Rows are points. The last column is the point's height on a tilted bowl or saddle (a function of degree 2), plus a little noise. Along how many of its main directions does it bend up, bend down or stay straight?

Points:
[[ 31  26 -31 -14]
 [-30  35 -25 -38]
 [-19   2  37 -19]
 [ -2  12  25 -13]
 [-28   9 -31  -8]
 [ 17 -13 -10  21]
 [ 19 -18 -16  28]
 [ 34 -15 -33  33]
 [ 40  -3  19  -9]
 [ -6 -33   5  15]
 [-10  24 -21 -14]
 [ -4  32  -8 -22]
 [  9  20  52 -33]
 [ 39 -28 -17  32]
 [ 12 -17  23   2]
 [ 28 -35   0  25]
 [ 60  13  49 -57]]
Directions: 0 up, 2 down, 1 straight

Points (21 x 5):
[[-16 -30   0  15   1]
 [ 11 -34  23  24   5]
 [-10  -5   6   1  -2]
 [  6  17  -2  -1   2]
 [ -5   4 -17  -2   3]
 [-33  60  14 -21   2]
 [-10 -11 -10   5   0]
 [ 53  -9 -56  -4  60]
 [  3 -33 -15   1  -4]
 [-11  14 -16  16  12]
 [-16 -20  25  10   5]
 [ 30   6 -11  14  18]
 [-12  -3 -25  18  13]
 [-10 -15  -4  -3  -4]
 [ 11   9 -12   4   7]
 [-14  -1   2 -37  -2]
 [  3   7 -12 -17  -1]
 [ 15   4 -20  -2   9]
 [ 15  31  16  -5  -1]
 [-17 -25   1  37  18]
 [  4 -14 -26  33  26]]
Directions: 2 up, 0 down, 2 straight

Points, 26 rows:
[[ -5  13 -10 -22   0]
 [-21 -27   4  17   9]
 [ 10   3   7 -33   9]
 [  6  44 -41  10  20]
 [  1 -22 -45  11  13]
 [ 41  -6  23 -13  42]
 [ 23  -6  20 -12  25]
 [-35  24  -5  10  21]
 [ -3   1 -28   8   7]
 [ 35  18   0  38  11]
 [  4 -32 -40  13   4]
 [ 15 -59 -35 -30  48]
 [ 31  36 -29  -5  20]
 [  1  25  -2 -15  -3]
 [-28  -1 -43  42  19]
 [ 26 -26   8   6  11]
 [-22 -16 -29   5  15]
 [ 35 -25   2  27  -4]
 [ 31  46 -33  24  29]
 [-12  19 -31 -24   6]
 [ 17 -15  45 -60  56]
 [-14 -45   3 -39  39]
 [ 38 -11 -38 -23  45]
 [ 34   2   5  -6  21]
 [ -6  22 -22  29   7]
 [ 18 -16  44  -6  50]]
Directions: 3 up, 1 down, 0 straight

Points (25 x 5):
[[-16 -12  16 -20 -11]
 [ 34  -8  -7  -7 -11]
 [ -3  13   5 -40  39]
 [-12 -33 -10  23  18]
 [ 16  14  15 -24  30]
 [-22 -22  24  -3 -17]
 [-13   0 -15  53  44]
 [ -3 -60   3 -13 -45]
 [-12   8   8 -14  11]
 [-44 -16  18   8 -15]
 [-30   4  29 -16 -32]
 [ 13 -32  -1 -27 -12]
 [-17  -8 -17  34  42]
 [  1 -37  -4  -9 -19]
 [-28  -3  30 -23 -35]
 [ 18  -6  36  13  -5]
 [ -4   2   1  35   7]
 [ 40   9 -30  -5 -38]
 [  5   0   4  27  -3]
 [  5   7 -28 -39  37]
 [-17  14  18  18  -9]
 [-14  -7 -27  13  29]
 [ -3   2  34  27 -22]
 [-21  23  12 -24  14]
 [-15  14   0  -4  18]]
Directions: 2 up, 2 down, 0 straight

Points:
[[ 13   7  16   6 -20  19 -22]
 [ 16   1  18  20  -3   3 -38]
 [ 33  -2 -12  14  15   7 -44]
 [-10 -15   9 -29   3   6  -2]
 [-10   0  -8 -29  14   9  -3]
 [ -1  -5   9  10  60  -4  -8]
 [-15 -10  12 -22  14 -13   0]
 [-14 -46 -42  14  12 -30  32]
 [ 22 -13  -3  -9 -33  -2   4]
 [-30 -24 -36   3   7  10  59]
 [  2   2 -21 -32 -34  -6  23]
 [ -5  13 -39 -42 -12  21  19]
 [-24  19   1  16  -7 -16 -15]
 [-11  21  14  -4 -26  18 -15]
 [  7   9  22  18 -17  -7 -36]
 [ 47  -4 -24  -6   8  -5 -50]
 [ 30  11  13 -10  12 -25 -27]
 [ 40 -25 -20  -4  17  23 -36]
 [ 18   0  -5 -29   1   9  -8]
 [  3   6  22  35  -8 -26 -47]
 [  7  -1  -1  30 -39  17 -21]
 [-32  21  17  24  22 -17  -3]
 [ 10  42  -3 -21 -17  10  -9]
 [  2  20 -12 -22  10 -31 -13]
 [-16  15  46 -23   6  27 -49]
 [  2   8 -23 -11  -2   1   2]
 [ 22   2  21  -5  -6   9 -26]
 [ -4 -19 -13  -4  44  -8   4]
 [ 14   9  37   6   2  15 -47]
 [ 41  -7 -22  -3  20  14 -49]
 [ -3  15 -34   7  10  43   1]
 [ 36   5  -1 -16 -12  12 -11]
 [ 22  -1 -17 -51  -2  16  -6]
 [-20  -4  12  19   3   0  -5]
 [-32 -24  20 -30   0   0  -7]
 [-21 -20   9 -18   5 -28   3]
 [ 10  -3  -2   7   8  18 -13]
 [-12 -38   7  14  36  -8  21]
 [-25 -14 -38 -20 -26 -26  12]
 [ 48  25   3   3 -11   3 -41]
 [  4  -6   6 -22 -11 -20  -3]
 [-14 -42 -26 -21 -11   8  44]
 [-49   0   6  -7  -2  20   3]
 [  2 -27   8  15  18 -16  -5]
 [ 19  24  -4  17 -34  25 -20]
 [ -3  35   9   7  10  -5 -28]
 [ -2   1  24  14 -24  10 -31]
 [-16   2  -4   3  13  10   5]
 [  0   4 -18  24  15 -23 -13]]
Directions: 2 up, 4 down, 0 straight

Points (41 x 7):
[[ 50  21  27  20 -36   1  35]
 [  3 -15  12  -1  23   7 -12]
 [-37   2 -10 -10 -19 -10  30]
 [  2   8  10 -13 -16  -8   5]
 [ 20  20  22 -22  33  17 -16]
 [  8  -4 -22   2  10   1  13]
 [-12  -7  19 -20 -15   9   1]
 [ -8   2  30  -4 -13 -20  -1]
 [ 34   5   1  35 -36  16  38]
 [ -9  26   6  18   1  46  17]
 [-39  16 -30   5 -13 -35  57]
 [ 33 -19  -5 -38  -6  28  22]
 [ 28  -1  -1  17  13  13   6]
 [ -3 -22  12  19 -30  60  26]
 [-12 -18  18 -37   0   3   2]
 [ 16  14 -13  33  12 -22  23]
 [ 22 -22 -30   3 -30  10  43]
 [-25  -8  13 -34 -16 -14  15]
 [ -9  20  11  17  33   2 -10]
 [ -5  14  22  33  16  -3  -2]
 [ 15   3  -4 -24 -17  39  19]
 [ -7  -2  -8  21   4   5  10]
 [ 33  -8  -9   2  10 -10  11]
 [-42  18  45  -9   1  26   8]
 [  2  21  21   0 -16   4   2]
 [-46  26 -21  -8  -5  -5  40]
 [  3 -11 -13  18  -9  36  22]
 [  5   7 -13 -21  -7   7  13]
 [ 25 -28  -8  23  -4  14  21]
 [ 14 -38   9  10  -2   5   4]
 [ 53  -4 -28 -12 -17 -31  60]
 [-11  17  22  16 -35   9  10]
 [ 19 -13  29   5   5  12  -8]
 [  1 -11  13  -5 -13  -3   0]
 [-43  10 -17  32   7  16  36]
 [-27  -9 -23   5  19  -5  19]
 [-13  19 -31   6 -23  -7  43]
 [-16 -37  -9 -20  -6  35  23]
 [ 42 -25  42  -6  -3  -4   6]
 [ -8  15  12 -16  16   5  -9]
 [  9  17  45  -8  16  17 -12]]
Directions: 5 up, 0 down, 1 straight

Points, 41 rows:
[[ 11  37 -15   8  -4  21  -7]
 [  9  20 -19  27   7  11   8]
 [ 34 -23  16  -1  12  33  17]
 [ -1  -3   6 -30  -6  37  -2]
 [ 12   7   1 -17 -13   2  -5]
 [-31   0 -10   6  -5  -2   3]
 [  8   0  26   8  10  15   7]
 [ 21  -9   1  12 -11 -16  21]
 [ 18  -3  22  24  -8  21   2]
 [ -2   2 -10 -30  24  11  13]
 [  0  -4  23  -7  -7 -14  12]
 [ 31   7  -1  -5 -10 -43  33]
 [ -4 -31  -2  -2  -8   3  21]
 [-14  -6 -22  -2 -21   3   1]
 [ 16  -4  17 -28 -17 -13   4]
 [ 12  22 -43 -14 -13 -12   1]
 [ 27 -16  21  27  24  -9  51]
 [-17 -20  17   5  21 -12  35]
 [ -3 -27  17   2  47 -17  60]
 [ 23  -4 -25  19 -10 -25  31]
 [  6   8 -10  17  -3   5   3]
 [-11  13  -6  -7  13  -7   7]
 [ -2   8 -15 -31  11 -34  28]
 [-30  -7 -24  -5 -19  -3   4]
 [ 29  11   9  34  14 -25  50]
 [-17   4   4   7  -7  21  -3]
 [  2 -23   5 -15  15  -4  24]
 [ 18  -7  -7   5   4   0  12]
 [  6  -3  -6  -7  -8  -6   5]
 [ 12   4   4  43  -1  25  19]
 [  2 -22  -2 -27   1 -19  28]
 [ 16  12   8  -3   6   2   2]
 [ 18  60  19  23  -6 -17  20]
 [ -8 -11  -3 -12  10  21   6]
 [ 29  20  -8  -7  13 -15  18]
 [ 14  -8   0 -12  31 -23  37]
 [ -5  10   0  -2   2  11  -3]
 [ 31   0  27  -4  -9  14 -14]
 [ 34   1   7  14   3 -32  39]
 [ 14  22  24  17  45 -17  60]
 [ -3 -16  -1  24   9   8  19]]
Directions: 5 up, 1 down, 0 straight

Points, 41 rows:
[[ -4  41  -5 -17 -43  10 -19]
 [-49 -22  -8 -31 -49  18 -32]
 [ -4 -20   2 -29  22   5  -8]
 [ 16   4 -22 -22  10 -37 -13]
 [  0  18 -23 -16  -5  -1 -10]
 [ -1  -7  31 -34 -17  31  -7]
 [ 60 -23  19   8 -45 -15 -23]
 [ -6   3 -20  22 -17  -4  -4]
 [-15  12 -42 -56  37 -20 -39]
 [  0  -6 -17 -21   7   1  -8]
 [-30  -8 -27   6  -2 -15 -12]
 [-28   3   6 -46 -10   4 -12]
 [  7  -8  52  42  22  50   0]
 [ -6 -21  23  10 -11 -11  -1]
 [ 37  12 -15  46  56 -53 -60]
 [ 17   0 -16  30  -5 -41 -15]
 [-15  17  54  30 -26 -19 -13]
 [  6  -3  40  59 -15 -15 -19]
 [-26  -6  -6  -9  14  -3  -8]
 [ 30 -20 -15   3  -5 -10  -8]
 [ 32 -27   7  28 -20  42   2]
 [ -5 -21  26  22  20   1  -4]
 [  8  -7  33 -55   9  -8  -1]
 [  0 -56  10  43   3  -7 -21]
 [ 14  27 -48 -60 -40  -8 -51]
 [-36 -25  36  38  26 -11 -29]
 [-21 -23  11 -32 -28  10 -14]
 [-13 -15  15   5  18 -13  -3]
 [  2 -15   8 -30 -15   3  -4]
 [-15  30  32  33  20  -1  -9]
 [ 13 -15   8 -45 -16   6 -11]
 [ 25 -18  26 -14   6  21   4]
 [ -5   4  21  15  -4  28   3]
 [ 13 -15  17 -43  43   6  -6]
 [ 10  30 -16 -18 -19 -30 -10]
 [ 11 -34  13  30  41  21  -9]
 [-14 -25  19  -9  39 -24 -12]
 [ 21   1 -10   6 -39 -48 -12]
 [ -5  10  20   8 -36  -1  -2]
 [ 17  -6 -22 -28  -7  11 -13]
 [ 42 -19  39  -8  14   2   3]]
Directions: 0 up, 4 down, 2 straight

Points, 63 rows:
[[ 11 -17  -8   0 -10   5 -22  13  20]
 [-11 -32  35  32  18 -24  -8  11  -2]
 [-21 -25   6  -7 -11   4   5 -20 -16]
 [-15   3  44   2   6  -9 -11 -22  10]
 [  6  16  -3 -33   5 -40  16   9   0]
 [-10 -11 -11  13 -25  23 -19   7  10]
 [ 14  -3  -4  -9   6  18 -10  15   3]
 [  4 -14  38  -4   8   4 -12  18  -5]
 [ -5 -20  16 -28  16  13 -13  24 -26]
 [ -1   2 -23  -1 -20   9  -4 -39 -20]
 [ 20   8 -45   4   3 -22  -8  -2  22]
 [ 33   0 -12   9  -9  -6   4  -2  26]
 [  8 -15  -8  35   1   5   9 -19  -1]
 [ 14 -11 -30  -2  32  11   1  13   0]
 [ -7   7 -14  -2 -27   6  25 -19 -16]
 [-23 -15  -4   1 -10   0  -4  -4 -13]
 [ 18  -5  -2 -23 -14   9  -4  -2   5]
 [-10   1  -2  20   2   5   7   2  -4]
 [-10  -5   7  -1   8 -33 -25  34   7]
 [ 16   1 -24   3  10 -10  -3  15  14]
 [ 20 -15  16  -2   5  -4  -3  -6  13]
 [  7 -18 -28   0 -13   1 -47   5  35]
 [-39  10  29  10 -25  -7  -2 -19 -22]
 [-19  -9   7   9  22   1   1 -16  -4]
 [-26  -8   6 -42 -13 -12 -12   3 -34]
 [  1 -26   4  -1 -10  -8  18 -49   0]
 [-11  29   0  -8 -18 -22  -8 -12 -20]
 [-39  10 -60 -20  31  10  25  36 -60]
 [  7  23 -13   5  22 -25  -1   3   4]
 [  3  25 -23  -9  22  -3   4 -17  -2]
 [ -1   2  29  18  -5  24  13 -11   8]
 [-16 -12   3 -18  39 -10   0 -16  -1]
 [ 14 -22 -20 -45 -38  59 -19   7 -12]
 [ 15  29   2 -25 -13  -6 -18 -37 -15]
 [  1  26  -7  14  -7  19   8  -5  -3]
 [ -4   2   4 -10   6   6  24   0  -1]
 [  0  -8 -16 -19  16 -15  -5  -7   4]
 [  8  13   6 -17  17  -5   2  12  -4]
 [ -8  -6  24  12 -20 -22 -12 -21   7]
 [ -3  31 -17  -6   3  25 -29   9  -1]
 [ -3 -13   0  -3 -15   1 -15  -5   4]
 [  1  -6  -4   3   8 -28  28  13   6]
 [ 15   5 -12 -25  11 -11  -4 -16   8]
 [ 11 -22   2  24  14   9 -16  -8   3]
 [ 15  17 -17 -30  -3  16  -4 -16 -10]
 [-18  12   0  39  -4 -24  14  -2 -25]
 [ 34   8  43  -2   0  25   0   2  -1]
 [-35   4  23  19  31  16  -2   0   2]
 [ 30   2   4   5 -11   2  -7  18  18]
 [ 10 -18  33 -10  -8  13 -29  -9   6]
 [ 11  -5 -14  25   3  14 -35  10  22]
 [ -3 -10 -13 -16 -12  18  29 -21  -8]
 [  0   7  -7  15 -24 -22  20  14  -8]
 [ 11  -4   9  34   6 -17 -25 -13  10]
 [ 17  19 -10   6  19  -3 -18 -25   4]
 [ 10  -3   3  12 -15  -9   5  -7  10]
 [ 17 -16 -18   3   3  20  30  15  21]
 [ -6  14   7  -8   5  -5  38   7  -3]
 [-17   8  19  12   7  -2   0  -6  -2]
 [ 10 -31   7 -11  43  -2  16  -9   1]
 [ 22  23 -28  22  13  -8  -8 -29  -3]
 [-27   0 -11  14   5  -5  12 -14 -19]
 [-39  -9   1  -9   4   3   1 -33 -28]]
Directions: 3 up, 4 down, 1 straight
